Each row is a point. Each copy is the shape, with its points in the same order, turned, moved and blurred by noise. Say if it was mirrored as well.

Shape (8 x 2):
[[ 23   1]
 [ 20 -11]
 [  1  52]
 [-21   2]
 [ 19 -33]
 [ 66 -22]
 [-41   0]
 [  9   6]]
Copy 1 (8 x 2):
[[ -2  28]
 [ 11  29]
 [-56  20]
 [-14 -16]
 [ 29  19]
 [ 27  68]
 [-18 -34]
 [-11  17]]
Copy 1 is: only turned
Copy 2, 8 rows:
[[ 12   4]
 [ 14 -10]
 [-36  36]
 [-32 -12]
 [ 22 -29]
 [ 60   4]
 [-48 -25]
 [ -7   4]]
Copy 2 is: only turned

Shape, 6 rows:
[[ -1 -23 -18]
 [-43 -25 -23]
 [ -7 -21  -3]
 [ 37  42  37]
 [-44 -20 -11]
 [ 29 -14  50]]
Copy 1 (6 x 3):
[[ 16 -32   7]
 [ 25 -18  47]
 [  4 -19  10]
 [  7  29 -63]
 [ 15  -7  42]
 [-36  -2 -36]]
Copy 1 is: mirrored
Copy 2:
[[ 26  -9 -22]
 [ 51   4   4]
 [ 11   1 -12]
 [-67 -24   4]
 [ 39  14   0]
 [-48   8 -29]]
Copy 2 is: only turned

Shape (7 x 4):
[[ 15 -29 -18 -15]
 [-10  50 -13  28]
 [  9 -14  -8   9]
 [ -3 -32 -18  20]
 [ -4  33  58  38]
 [ 32  -8  -4 -12]
 [  8 -30   2 -61]]
Copy 1:
[[ -2   8  34 -22]
 [-20  59 -39  -3]
 [ -3  26  23  -6]
 [ 22  29  27  -2]
 [-45  52  -9  61]
 [-29  21  31 -17]
 [-25 -38  31 -24]]
Copy 1 is: only turned
Copy 2:
[[ 31 -29 -20 -14]
 [ -5  34  29 -13]
 [ 34   5  -9 -11]
 [ 52  -7   6 -21]
 [ 33  81 -14  23]
 [ 16  -6 -39 -11]
 [ 23 -43 -43  28]]
Copy 2 is: mirrored
Copy 3 (7 x 4):
[[ -8   1  51  -1]
 [  8 -15 -38 -12]
 [ -9   3  22   9]
 [-24  -5  26  27]
 [ 34  35 -44  34]
 [  5  24  35 -10]
 [ 35   0  75  -7]]
Copy 3 is: mirrored

Shape:
[[ -2 -22 -24   3  -5 -55]
 [ 34 -44 -21 -17 -20 -48]
 [  2  14 -11 -25  20   2]
 [ 27 -25  -6 -23 -70 -18]
 [ 62 -50   5   4  15  32]
 [-35 -16  11   0  -1 -20]
 [-22  41 -33 -37 -57  39]
 [  9 -12 -12  33  25   2]
 [ 31  15 -21  31  17  11]
 [  4  34  15  24 -33 -10]
 [-12  -4   5 -26  18  54]]
Copy 1:
[[-16 -27 -33 -10  57   3]
 [-16 -20 -48 -44  42  25]
 [ 31   5 -15 -18   7  -1]
 [-13 -57 -50 -37 -12  40]
 [-19  41  -4 -48 -13  53]
 [-20 -34  11   2  19 -24]
 [ 66 -74  -2   4 -44  29]
 [-10  22  12  16  17  25]
 [ 13  30 -18  22   8  35]
 [ -5 -25 -26  39 -16   8]
 [ 31   3  39 -26 -25  -1]]
Copy 1 is: mirrored
Copy 2, 11 rows:
[[-52 -21   2  16  23 -13]
 [-26 -32  -8  -1  61 -12]
 [  4  29  -2   5  -7  -8]
 [ 11 -53  38 -23  46 -14]
 [ 18 -17 -54 -37  26  38]
 [-38  -4  30  12  -2  27]
 [ 50 -18  53  14 -33 -30]
 [-22 -10 -31   0 -25  20]
 [ -9  -9 -37 -24 -30 -10]
 [-22 -21  35 -37 -31 -11]
 [ 39  29   1   4 -20  40]]
Copy 2 is: mirrored

Shape (12 x 8):
[[ 17 -11 -41  27  19 -38  16  61]
 [ 39  17  17  10 -26  15  24  32]
 [ 32 -32 -52  32 -27  20  11 -21]
 [ 27  36  20  18 -16  -8   2 -27]
 [ 39  14 -23 -34   3  13 -17 -18]
 [  2  20  28   1 -67 -27  42 -10]
 [ -2  36 -50 -24 -15 -29   3  54]
 [-11 -30   7  -4  23 -30 -20 -23]
 [  0  32  35 -44 -50   5 -17  57]
 [ -3   3  28  14   1 -35  21   5]
 [-14   4  -5 -34 -51 -15  51 -20]
 [ 52 -21 -25 -37  -4 -10 -41 -20]]
Copy 1:
[[-11 -53   4 -40 -39 -57  16 -18]
 [-13  34  16 -39 -21  -4  20 -37]
 [ 11   5  23  22 -42 -25  69   4]
 [ 26  31 -29  -7 -17  11  -2 -19]
 [ 17  -3  40  18 -31  24  -9 -10]
 [ 10  58 -18  -7  21 -38   3 -51]
 [-40 -29  20   7 -34 -41 -34 -40]
 [ 34 -34   0   1  29  -3   3  21]
 [-56  14  20 -23  35  11 -24 -61]
 [ 21   6 -22 -37  14 -26  -8  -8]
 [ 14  47  20  22  20 -57 -12 -21]
 [ 35 -36  45  28  -8  29  15 -22]]
Copy 1 is: mirrored
Copy 2, 12 rows:
[[  8  -7 -28  27 -53 -20  -8  46]
 [ -3 -37  43 -17 -38   1  -8  20]
 [ 27 -35  31  37  24  26  27  41]
 [-19 -25  24   2 -19  48   6 -31]
 [-35   4  15 -11  20  28  35  25]
 [ -6 -47  39   3 -15 -19 -11 -52]
 [-25  37   6  17 -48 -43  25  21]
 [ 20 -11 -53 -14  10  22  13 -14]
 [ -9  -6  38 -62 -57 -36  34 -23]
 [  2 -23 -22  -4 -29   9 -16 -26]
 [  3  -6  27  10  28 -41 -11 -33]
 [-29 -23  -8 -16  24  22  63  29]]
Copy 2 is: mirrored
Copy 3:
[[ -4   0 -56  -9 -58  12   0  40]
 [ 18 -19 -20  29  11 -14 -30  17]
 [-15  25 -62 -31  48  -4 -20  35]
 [ 15  28 -16  30  26  -8  -1 -24]
 [ 28  -8 -27 -31  37  27   0 -21]
 [  8   1  -7  50  37 -42  37  20]
 [ 62 -16 -35 -16 -34   1  31  34]
 [-35  24   0 -34  -6   1  25 -20]
 [ 55 -57  17   6  -6 -48   5  -4]
 [-16  14   0  26 -14  -9  17   3]
 [ 11  -3   4  12  48  -8  54  42]
 [ -2 -23 -47 -50  33  15  13 -37]]
Copy 3 is: mirrored
Copy 4 (12 x 8):
[[ -1  30  33  -4  -9 -39  61 -46]
 [-21 -21  -7 -31 -30 -42  14   5]
 [  1  -2  46 -41 -17  -3 -34 -52]
 [ -9   8 -44 -38   2 -17 -17  -7]
 [-19 -29 -23   7  -6  14 -10 -44]
 [-45  10 -11 -70  10   0   6  32]
 [-56  25  -3  -2 -30   5  64 -42]
 [ 17  25   4  21  35  12  -6  -6]
 [-77  -4 -26  15 -35 -14  23  38]
 [  5  25 -11 -23  18 -18  23  17]
 [-38  -6   7 -56   7  45  18  17]
 [-31 -27   3  29  25   3 -25 -52]]
Copy 4 is: only turned

Shape (13 x 9):
[[-51 -25  17 -51 -13  -9   1  39  -8]
 [-25 -15 -24  20   3  26   6 -10  33]
 [ 49   1 -55  18 -22 -27  -7 -29  25]
 [ 27 -31 -75  18   6 -43  13 -42  14]
 [-32   6  18  13 -39   4  33  -6 -20]
 [-22 -18  21 -25   7  34  19  -6 -35]
 [ -6   2 -46  31  12 -37   3  19   2]
 [ 22  15 -40  13  -3  -7 -40 -27   6]
 [ 55  -3 -23  41  34 -53   6 -17  41]
 [  3   9 -21   5  -4 -35  11 -39  47]
 [-25  -7   6 -40 -24  43  30  47 -19]
 [-30  14   6 -38  -8  24  51  30   3]
 [-22 -40  28 -14 -37  25  21  39   2]]
Copy 1, 13 rows:
[[-35  18  55  -8  37 -13 -39 -32 -35]
 [ -9 -20 -13  -9 -12 -49   4   4 -27]
 [ 29 -41 -52  17  41 -45  -4  15   7]
 [ 10 -57 -44 -14  35 -74 -35   6  29]
 [-37 -19  28  39  -2  -5 -16   6 -10]
 [ -2  -9  64 -10 -19   0 -14   1  -8]
 [-17 -23 -36   4  14 -43  -2 -47  21]
 [ 35  -6 -21   8  18 -54   9   5  18]
 [ 12 -29 -88 -19  26  -6  -8   3  38]
 [-26 -18 -42  -5  41 -38  -2  35   7]
 [-14 -20  71   2  14   4  -2 -32 -61]
 [-46 -25  50  -1  29   9  15 -18 -38]
 [-19  -5  36   8  -3   3 -33 -10 -62]]
Copy 1 is: only turned
Copy 2:
[[  1   0 -24  19  49  -9  26  17  41]
 [-14 -21 -31 -28 -22  12 -29  -5  13]
 [-14 -22  57 -21 -64  10 -27  17 -14]
 [-29 -36  48 -55 -53   5 -16  49   1]
 [-33  31  11 -18  24  13  -5 -33  29]
 [ -8  22 -28 -28  11  16  50 -17  23]
 [  1 -42  35 -39   8  25 -30  17   9]
 [ 27   2  28 -24 -54  29 -25  16   2]
 [ -2 -39  44 -47 -32  -5 -28  23 -64]
 [-13  -9  26 -36 -33 -35 -37   9  -4]
 [-16 -13 -19  18  25  17  45 -38  45]
 [-17 -19 -12  -2  26 -21  31 -45  36]
 [-40   3 -25  27  31  15  22 -15  16]]
Copy 2 is: mirrored
Copy 3, 13 rows:
[[ 47  34  10  63  39  10  21  -9  32]
 [ 24   7  17  25 -28  22 -32  -3 -23]
 [-40 -18 -32 -32 -13  14 -16 -11 -22]
 [-20 -27  -3 -47  -4  49  10  -1 -34]
 [ 40   4  23  -1  18 -16 -41 -20  32]
 [ 69  -3  19  21  -8 -15   5  12  35]
 [-15 -14  23   6  27   2   0 -11 -43]
 [-19  19 -18 -21 -22 -19   7  -4 -31]
 [-75 -43  18 -10 -27  14   4  -8 -16]
 [-20  -3   4 -11 -24  24  -7 -50  -2]
 [ 73  -5 -16  59  25 -17 -14  -3  26]
 [ 63 -21  -1  54  13  -9  -7 -39  26]
 [ 44   8  -2  59  25  11 -37  13  46]]
Copy 3 is: mirrored
Copy 4:
[[  3 -11 -55 -22  30   7  26  33 -13]
 [  1  -6  14  -7  36  30   6 -24  34]
 [ 28 -14  43  27 -15 -33  33 -59  26]
 [ 53 -12  53  53  -1 -19  30 -27  46]
 [-10 -18   8   1  29   6  -9  -5 -41]
 [-10  18   3 -22   8  19  -1  36 -16]
 [ 24 -33  -5  48 -11   6   4 -37  21]
 [-19  -2  28  12 -10 -33  25 -40  39]
 [ 64  10  21  32 -27 -34 -15 -56  35]
 [ 47 -19  27   3  22 -38  -6 -38  25]
 [  2 -15 -22 -42   9  51  29  22 -42]
 [ 23 -35 -12 -47   7  35  -2  20 -29]
 [  4  18 -28 -25  32  33  31   5 -38]]
Copy 4 is: only turned

Shape:
[[-24 -17  -9 -25  -3  17  22  15  -1   6 -62]
 [-62   3   9  -8   1  -1   2 -35 -20 -11  -6]
 [ -4 -11  -3   0 -16  12  18 -25  43 -29  -3]
 [-15  10 -13 -10 -17 -11  -6 -19 -23   8  -6]
 [-30  -8 -11 -32  65  16  23  -3 -20 -89   5]
 [ -3 -54  55 -22 -19 -20 -17  19 -18 -25   7]
 [  9  -3  -9 -23 -19   8  -2  18  40  -8  -1]
 [-11   5  30 -33  -1  19  23 -13 -15   8   2]
 [  5 -21 -14   3 -16 -23  22  12 -22  20   1]
 [  9   2  95 -17  15  13   3  -4  20   2   4]
 [-12 -17 -14 -18 -10  19 -12  16  20  27  -3]
 [ -2  -2  -7  15  13  18 -18 -23 -14   8 -11]
 [  9 -28  -4 -23 -18  -3   3 -25 -14  -8   0]
 [-35  -8 -13  -1  57  16 -37 -10  35  25  -8]
 [  8   7  -3  -3  23 -20  15 -46 -16  13  -2]
 [  2   5  -2 -16 -11 -11 -21  13  40  14 -14]
 [  0  -8 -10  -5   6  -7  -5  17 -23  25   9]]
Copy 1:
[[ -4   5 -17  73  15   8 -18   3 -28  -9  15]
 [ -5 -22  20  22  42  53 -12 -22  -9 -14  -5]
 [ 20  34  35  12  20  15 -10  17   9 -17  21]
 [-12 -21  -7  21   9  20  -4 -25  11 -33  12]
 [-50  35  19  42  63  47  41   4  18  47 -13]
 [  8 -27  14  21 -21  -2  23  25  12  -2 -58]
 [ -5  26   1  23   9  -3 -16  39  24 -32  12]
 [-15 -26   2  21  -2  51  -9  20  -8  -6  17]
 [ 18 -14 -33  24  -4  -2   0 -13  15  -1  15]
 [-19 -19  18 -23 -17  29   9  71 -44  -1 -17]
 [-12  -2 -13  28   9  -9 -44  22  10 -23   6]
 [-33  -3   8   2   8  -1 -17 -29 -10  -7  17]
 [ -2   2   9  28 -20  20  -1 -11  26 -13   2]
 [-36  32 -13  -6  45  13 -63  -1 -23  -4 -18]
 [-10  12 -12 -10  -1  41   4 -32  -5 -11  24]
 [ -5  21 -12   9  10 -11 -25  25   2 -50  -1]
 [-14 -20 -33   7   8   0 -20  -5  17  -1   2]]
Copy 1 is: mirrored
Copy 2 (17 x 11):
[[-10  25   1 -35  24   5  15  14 -56 -13  -3]
 [ 10  -6 -22  17 -11  11 -31  36 -37 -29 -14]
 [ 22  -9  37 -11   4 -16  -9  12  -7   2 -37]
 [ 11  -1 -15  19   6  22   5  -3 -13 -31  -7]
 [-14 -52  46 -19 -68  35 -22  28 -66  -2   1]
 [-21 -41   9  27  -6 -40  54  41 -32 -45 -12]
 [ -2  12  43   5   9 -15  22  -2  -2   2  -5]
 [ -3  -4  -8   7   2  25  20  50 -12   1 -12]
 [-15 -19   5  -5  35  20  23   2  -2 -51  -3]
 [-37 -16 -16  13 -20 -26  38  64  11  26 -37]
 [ -5   8  12   8  34 -14   9   6 -10  -2  23]
 [  8 -24 -28  -8   2   1  -4  -6  -7  -3   6]
 [ 20 -29   7  15  17  10  26   8 -25 -18 -16]
 [-36 -12 -15   9  13 -20 -49  -8 -24  33  20]
 [ -6 -34 -24   9  10  39  -3  -4  -5  -5 -35]
 [-20  19  15  18  15 -22  13 -15  -4   0 -11]
 [-23 -18  -7   9  18  18  16   0  -1 -27  21]]
Copy 2 is: mirrored
